Every row gives one point. Each copy is the shape, with its points in the same order, turned, moved and blurred by noise. Say if it was mirrored as well.
(in the rows, 128 means zero)

Shape (6 x 3):
[[144  91  43]
 [145 144 168]
 [140  97  66]
 [ 89 157 180]
 [159 139  75]
 [ 94 172 140]]
Copy 1, 6 rows:
[[199 157  71]
 [122 103 170]
 [179 156  84]
 [ 79 144 180]
 [161 116  91]
 [ 80 136 139]]
Copy 1 is: mirrored
Copy 2:
[[154 182  75]
 [ 99 102 163]
 [146 160  93]
 [130  56 170]
 [136 172 134]
 [159 101 178]]
Copy 2 is: mirrored

Shape (10 x 4):
[[126 171 151 127]
 [111  90  67 117]
 [196  86 157  77]
 [159  79 146 121]
 [127 229 120 119]
 [191 173 130  73]
 [113 106 151  82]
 [115 138  71  73]
 [111  87 129 115]
 [115 114 118 117]]
Copy 1:
[[149 141 141  80]
 [ 86  88 108 156]
 [117  54 216  98]
 [ 85  74 171  90]
 [207 152 113  94]
 [194  83 178 106]
 [100 128 183 123]
 [140 109 130 174]
 [ 77 112 150 118]
 [102 115 137 119]]
Copy 1 is: mirrored
Copy 2 (10 x 4):
[[104 143 106 149]
 [209 111 103  98]
 [107  55 155  81]
 [129 109 145  79]
 [118 143  88 215]
 [102  63 136 168]
 [118 104  81  88]
 [180  85  72 140]
 [153 119 106  77]
 [162 128 104 103]]
Copy 2 is: mirrored
Copy 3:
[[114 185 137 132]
 [175  85 145 144]
 [221 191  83 157]
 [185 151  80 131]
 [ 83 191 178 172]
 [162 204 133 201]
 [188 169 143 109]
 [173 124 185 169]
 [177 129 125 107]
 [159 135 137 127]]
Copy 3 is: mirrored

Shape, 12 rows:
[[169  63  89 120 128 131]
 [149 192 103 132 103 120]
 [ 97 133  76 125  78 184]
 [ 98 124 151 174  28 147]
 [114  93 138 142 149  80]
 [114 101 140 120 185 127]
 [207 116 110 136 127 157]
 [181  95 153 160  51 119]
 [ 37 121 169  79 126 167]
 [ 96 168 171  63  61 178]
 [151 135 129 104 100 117]
 [104 116 174 150 179 169]]
Copy 1, 12 rows:
[[120 125  86 183 124 170]
 [143  86 142  87 142 142]
 [ 58 119  95  90 153 155]
 [ 88 155 153 108 230 123]
 [131 153 183 160 110 156]
 [ 88 123 169 171  72 143]
 [132  66  99 177 144 156]
 [154 143 134 174 212 131]
 [ 32 154 158 105  83  81]
 [ 74 118 121  71 147  43]
 [143 121 127 131 139 117]
 [ 61  86 188 182 110 119]]
Copy 1 is: mirrored
Copy 2 (12 x 6):
[[154  73 101 197 143 116]
 [ 68 140 130 152 103 183]
 [135  89  56 131 116 217]
 [190 130 136 114 147 229]
 [140 151 108 128 159  95]
 [153 123  86 130 105  94]
 [136  95 141 201  86 147]
 [168 102 180 171 145 187]
 [154  99  83  28 111 135]
 [117  69 138  58  99 189]
 [114  98 138 139 128 150]
 [183 140  97 109  72  98]]
Copy 2 is: only turned
Copy 3, 12 rows:
[[ 81  98 173 120 122 121]
 [184 137 161 131 136 193]
 [150 169 172  60  78 152]
 [190 162 140 129  34 122]
 [112 155 108 163 140 114]
 [117 135  95 113 164 120]
 [137  61 165 115 127 141]
 [157  93 150 169  51 127]
 [127 191  47  58  98 143]
 [161 143  82  71  51 207]
 [129 121 129 134 107 179]
 [164 124  71  84 156  98]]
Copy 3 is: only turned
Copy 4:
[[104 165 168 173 100  67]
 [139  89 127 151  75 157]
 [ 89 124 132  79  67 101]
 [172 152 173  44  99 138]
 [160 132 149 156 154  72]
 [125 144 111 165 172  71]
 [112 180 148 183  74 130]
 [163 180 199 128  88 137]
 [ 81 118 116  72 195 112]
 [ 63 109 149  69 148 183]
 [117 128 166 156 115 137]
 [129 170  78 129 167  98]]
Copy 4 is: only turned

Shape, 12 rows:
[[136  71 129 123  95 158 165  80]
 [203 150 144 174 162 213 116  94]
 [ 68  88 130 175 104 145 120  65]
 [167 162 159 112 165 137 126 132]
 [ 97 116  77 123  52 126  90  96]
 [128  71 101 159  68 144 132 106]
 [107 109  97 177 134  86 141 113]
 [180 152 192 133 149 144 140 205]
 [167 144 132 112 218 143 115 186]
 [181 112 152 106 146  76  58 168]
 [194 157 140 148 164 133 154 126]
 [177 141 161 126 106 184 120  74]]
Copy 1 (12 x 8):
[[118 125 143 114 104 226 142 149]
 [136  83  26 139 126 167 102 198]
 [140 122 114  95 168 227 137  81]
 [ 89 118  98 151 126 116  90 160]
 [178 125 169  48 137 172 107 106]
 [157 134 128  74 109 201 163 125]
 [164 157 126 143 148 154 155  93]
 [ 52 113  72 136  95  79 144 153]
 [106  91  79 187  80  81  95 122]
 [104 180  95 115  65  92  72 107]
 [114 131  84 170 123 123 123 182]
 [104 108  86  97 130 187  89 197]]
Copy 1 is: only turned
Copy 2 (12 x 8):
[[121 151 171 184  61 126 144  90]
 [ 93 212  92 225 168 125 130 118]
 [ 59 134 195 139  96  79 129  95]
 [153 146  97 163 154 129 137 164]
 [ 87 145 178 109  59 127  59 130]
 [102 153 174 147  78 141  92  61]
 [144 131 162 128 123  59  91  81]
 [163  97  77 167 184 174 145 117]
 [197 148 131 161 217 143 127 146]
 [180 162 103  62 161 165 127 123]
 [166 155  78 188 149 109 118 121]
 [ 86 180 101 189  93 144 138 137]]
Copy 2 is: mirrored
Copy 3 (12 x 8):
[[ 87  97 128 121 141  52  76 100]
 [128 111  93  71 243 144  90  94]
 [120  91 108  78 117  60  59 187]
 [140 149 130 121 198 136 137 124]
 [ 99 103 130 101  59 132  66 144]
 [105  94 141  69  99  76  73 102]
 [125 155 112  59 103  80 125 149]
 [185 135 192  96 204 124 165  90]
 [192 200 151 104 192 137 122  99]
 [212 138 113 133 112 140 152  80]
 [125 160 118  83 197 121 153 100]
 [100  75 111 115 192 137  99 110]]
Copy 3 is: only turned
